Rows are points. Two turns around zero, p and q, are shown by what they do to some points. Where does a point land after both, in the order given? Backwards means that the second turn is done in reverse. Each puzzle has new turns, and all numbers are rounded.

Turn p:
[-42  -1] -> [-37  20]
[13 -9] -> [  7 -14]
[-22  43] -> [ 2 48]
[ 46 -19] -> [ 30 -39]
[  6 -15] -> [ -2 -16]
Turn q:
[12 25] -> [28  1]
[-42   3] -> [-18  38]
[ 30 -29] -> [-11 -40]
Where do these land?
q, then p backwards: [40  7] -> [ 38 -15]
p, then q: [-43 -23] -> [-22  43]
p, then q: [ 4 15] -> [15 -4]

Turn p:
[ 10 -13  20] -> [-25  -5  -2]
[ 26  15 -30] -> [15 18 35]
[-11  48  17] -> [  8  43 -28]
[-15 -20 -14] -> [ 12 -26   0]
[-16 -18  -6] -> [  7 -23  -6]
[  5 -11  13] -> [-17  -6  -2]
Turn q:
[14 33 -1] -> [-35   8   2]
[-34 -18   8] -> [32 -3 23]
[  1 -27 -21] -> [ 17 -25 -16]
[ -3  32 -16] -> [-31 -10  15]
[-3  2  9] -> [2 8 5]
[ 25 -22  22] -> [ 15  22 -30]
Where do these land?
q, then p: [ 22 -15  -3] -> [19 -4 18]
q, then p: [-26  -2  -5] -> [-26  -3  -2]
p, then q: [-19  13  36] -> [-14 -38  13]
p, then q: [ 23   4 -28] -> [-2 36 -3]

Turn p:
[ 14 -20  22 -13] -> [-15  23  22  -2]
[13  8  6 22] -> [22 -6 15  4]
[  8  20 -16 -20] -> [ 11  17 -27   0]
[-25 -15 -18   7] -> [-16 -26 -10 -14]
[  2  -9 -19  22] -> [ 11 -19   4 -21]
[-12  16  26 -17] -> [-12  11  -3  33]
Turn q:
[ 14  14   9 -13] -> [-23  -1   9  -5]
[24 17  0 12] -> [-13  20   5 -21]
[-14 -23  26  16] -> [ 31 -15  22  -3]
[-10   9  -8  -6] -> [-5  5 -5 14]
[  6  12  -2 -14] -> [-19   1  -1   3]
[-14  18 -12 -12] -> [-12   9  -7  23]
[ -7 -48 -12  18] -> [ 43 -20 -22 -13]
Where do these land?
p, then q: [  3 -12  21  23] -> [  9 -15  28  -8]
q, then p backwards: [ -1  23 -20 -10] -> [-10   3   9 -29]
p, then q: [-14  12  -4  -8] -> [ 10   9 -15   0]
p, then q: [-12 -19 -15  -4] -> [  0 -16 -10  20]
q, then p: [ 15  16  30 -10] -> [-27  -2  10  26]
q, then p: [14 23  1 -3] -> [ -8  -9 -13  21]
q, then p: [ -6 -43 -13  11] -> [  9  24   2 -39]

Turn p:
[-41  10   8   6 -31   2  -2 -15] -> [ -8 -19  -8  32 -25 -26  16   5]
[-27  11  13 -20   6   2  15 -16] -> [ 14 -12 -13  14   6 -12  30 -12]
[ 15   4 -16  -3   7   7   2  -8] -> [-11  11   2  -9   9   1  -3 -16]
[  9 -15  -7   1   5 -30  14   2] -> [ -6 -14   8 -21  21  -1   0  17]
[ 22  -7   3 -25   8   3   2 -17] -> [ 15   5   5 -21  12 -12  -1 -23]
[-43   0  -5  -8   5 -21   7  16] -> [  0 -11   6  17   5   4  38  28]
[ 5  4 14 12  3 11 14 -1] -> [  4 -11 -15   6   2  10 -12  -9]
[ 20   8 -11   9 -14  -1  -8  -2] -> [-18   7   0 -14 -12  -2 -14  -3]
[16 -6 13  5  7  9  2 48] -> [ 17   0   9  -6 -10  46 -14  10]
[ 13 -18  -6  13  -4  13   1   4] -> [ -5  -1  14   3   3   7 -24  -5]
[ 10   8  -5  10   9   5 -46 -10] -> [ -1  44  -7   1 -10 -14 -16   7]
Turn q:
[  5   9  21 -17  18 -28  -8  -8] -> [  8  14  20   6  -7 -34  -2  13]
[  3   8 -34   4 -10  -2   1   1] -> [-14  -5 -25  13 -11   5   8 -10]
[ -5  -2 -13  17 -11  -7  -9  13] -> [ -8 -12 -10  18  10   5  -8  -8]
[ 10   0 -22  -5 -34  -1 -13  15] -> [-22   3  -8  27   9  15  19 -14]
[-25  18  21  -4   3 -16   4  -5] -> [-14   4  10 -15   6 -28 -18   4]
[ 14 -33   9   9  15  25  -3 -27] -> [ 27  -2  17  -9 -21  35  -8  13]
[  0 -15 -23  -3 -16  -2  12  17] -> [-11  -6 -23  10  13  14  15   9]
[  6  -7  21  -4  12  19   7 -27] -> [ 14   5  22 -25 -18  10  -2   8]
[-13   4 -14  -2   3  16  -4  22] -> [  3   9 -23  -3  16   6  -4 -14]
[ 5 18 35  4 20 -5 12 -3] -> [ 17  -8  22 -22   0 -29  -2  -1]
Where do these land?
p, then q: [-15 -16   3   3 -16 -19   8  19] -> [10 -6  6  1 32 12  5 12]
q, then p backwards: [-25  -6 -18 -23   8 -12 -12   7] -> [ -2  11  -2  25  19  -1 -25 -12]
q, then p: [ 20  -3  10  14 -13   4 -11   5] -> [ 12 -11  -9   9  10  -4 -21  -7]
q, then p backwards: [-20  21   9  11 -24   1  17 -16] -> [ 21   3 -24   7 -24 -12  17  -7]
p, then q: [  7 -13 -14  -4  22  14   1 -32] -> [ 13   2   3   1 -28 -27 -21   2]
p, then q: [ 23  10  -9 -14  -7  -6   6   0] -> [-12  23   3 -11  -6  -1   7  11]
q, then p backwards: [ 13 -15  -3  12 -10 -13 -33  12] -> [-25 -17  -1  11   9  29   5   4]
p, then q: [  5  15 -24   7  24  18   8 -21] -> [ -1   3 -16 -16 -28 -13 -27  -6]
p, then q: [12 -6 26 -1 -6 27 14 16] -> [  6   2  20   8 -17  34   6  -8]
p, then q: [-19  14  18  -5  21 -14   1  10] -> [ 13 -15 -25  -4   1   5  24  -4]

Turn p:
[  1 -13  11  21  28 -17  -3 -18   8] -> [  7  17   1  16  19  27 -14   7 -17]
[15 23 -3 -2  3 16 12 18  9] -> [  7   9   0   1   3 -17  17 -27  13]
[  7   2  14  -8   0  17 -18  -9   9] -> [  6 -13   2 -13  17   6 -10  -8  15]
[ -5 -18 -15 -13 -16 -14 -11  14 -10] -> [  0 -18   8   1 -14 -19  -1  25  -8]
[ 12  18   5  -6 -17  -6  -1  12 -20] -> [-16 -14  17  -2  -5  -7  23  -8   1]
[  5   8  -1 -11 -13 -23   2   1   2] -> [ -9 -12  -6   2   7  -7  19   8 -11]
[  6  -9  14 -12  28 -15  19 -28   8] -> [ 11   9 -16 -10  17  22  -3  -7 -35]
[-18   1 -23   0  26  13  -2 -15  -6] -> [ -6  10 -13   5 -10  -4 -36 -14  -8]
[  3 -18 -19  15 -14  16  -2  -8  -1] -> [ 13 -10  -6  13 -23   8 -10   5  15]
[-28  22   7   7 -15  -6   1  15   1] -> [-30  16  -2  -4   0 -11  12  12  16]
[  1 -17   9   8 -11  20   3  17   1] -> [ 17   6  13 -10 -13   2   4   7  20]
Turn q:
[ -9  15 -48  10  -3  12 -14  13 -18] -> [ 12 -21 -21  16   4 -43  -9  14 -13]
[ -9   4  14  13  -5  -4  26   6 -11] -> [ 19   1   6  -2 -18   7 -17 -14   9]
[-16  -3   1  -9 -15   7  -6 -14   3] -> [  1   6 -20   5   7   8   8 -12  -9]
[  3   3  -9  -5   7  -6  -4  -2 -22] -> [ 10   2   0  -5 -11 -15  10  10  -6]
[-15  -9   2 -12   0  -4 -14 -19  11] -> [-12  18 -19   5   5  10  13   1  -3]
[ -1  10   1 -22  -1   9   2   3  19] -> [ 2  8  8 12 26  8  3 -2 -6]
[ 18 -15  20  23  11 -18  15  -6 -28] -> [  3  -6  14 -25 -42   6   3   2  15]
[ 6  7 -1  5 21  8 -5 12 28] -> [-18  -1  15  14  19  -4  -6   7  19]
[ 12   3  15 -13 -11 -30  -4 -12  17] -> [ -5  18   0 -25  12  26  -1  14  -3]
[ 17  -6  -5   6   3   5   4 -11  -4] -> [  0 -17   2  -3  -6   5  12   7   4]
[  7  -8 -12  11  11   2  16  38   4] -> [ -7 -15  27  16  -9 -11 -27   5  -3]
[-13   0  20  -8 -17  21 -17  -9   0] -> [ -4   6 -14  -4  13   2  15 -32  -4]
Where do these land?
q, then p: [ 32  -2  14   2  10  13   8 -19  -8] -> [ 27   9 -12 -26  -4   9  16   2  -1]
p, then q backwards: [  9 -17  14  -9 -11  -4  -2   0   1] -> [23  6 -5 -4 -5 -4  8 -9 -5]
q, then p backwards: [ 11  15  20   8  13  -1   1   6 -11] -> [ 2  0 11 -4 -3 22 -4 22 -3]
q, then p: [  4   4  17 -11   7   4 -10 -17  14] -> [  2  21 -16  -9   3  -3  -1 -17  -1]
p, then q: [-20   5 -12 -10 -10   2   3  19 -10] -> [  5  19  -9  -9   2   7 -20   3 -15]
p, then q: [-25 -13 -20  -4   6  14   7   7  12] -> [ -2   0  -9 -17  21 -11 -12  19 -16]
q, then p: [ 37   0  15  12  16  -5 -20   5  -4] -> [  3  11  -9 -36  12 -10   8  21 -13]
q, then p: [-27  10 -24  17 -26  10   3  13   9] -> [  3 -17   9  37   0   1 -30   7  -5]
q, then p backwards: [-14   6 -29 -16 -10  -8   2  -1   3] -> [ -3 -15 -13   0  13 -23   2  -8  18]
q, then p: [-32  -7 -17   4  -9  -7  -6  -8 -10] -> [-13 -14  -4  30 -17 -12   1  -1   3]
p, then q: [ 24   0  20   8  14 -17  12  -5   5] -> [ 19 -13  18   5 -11  -5  17  -6  20]
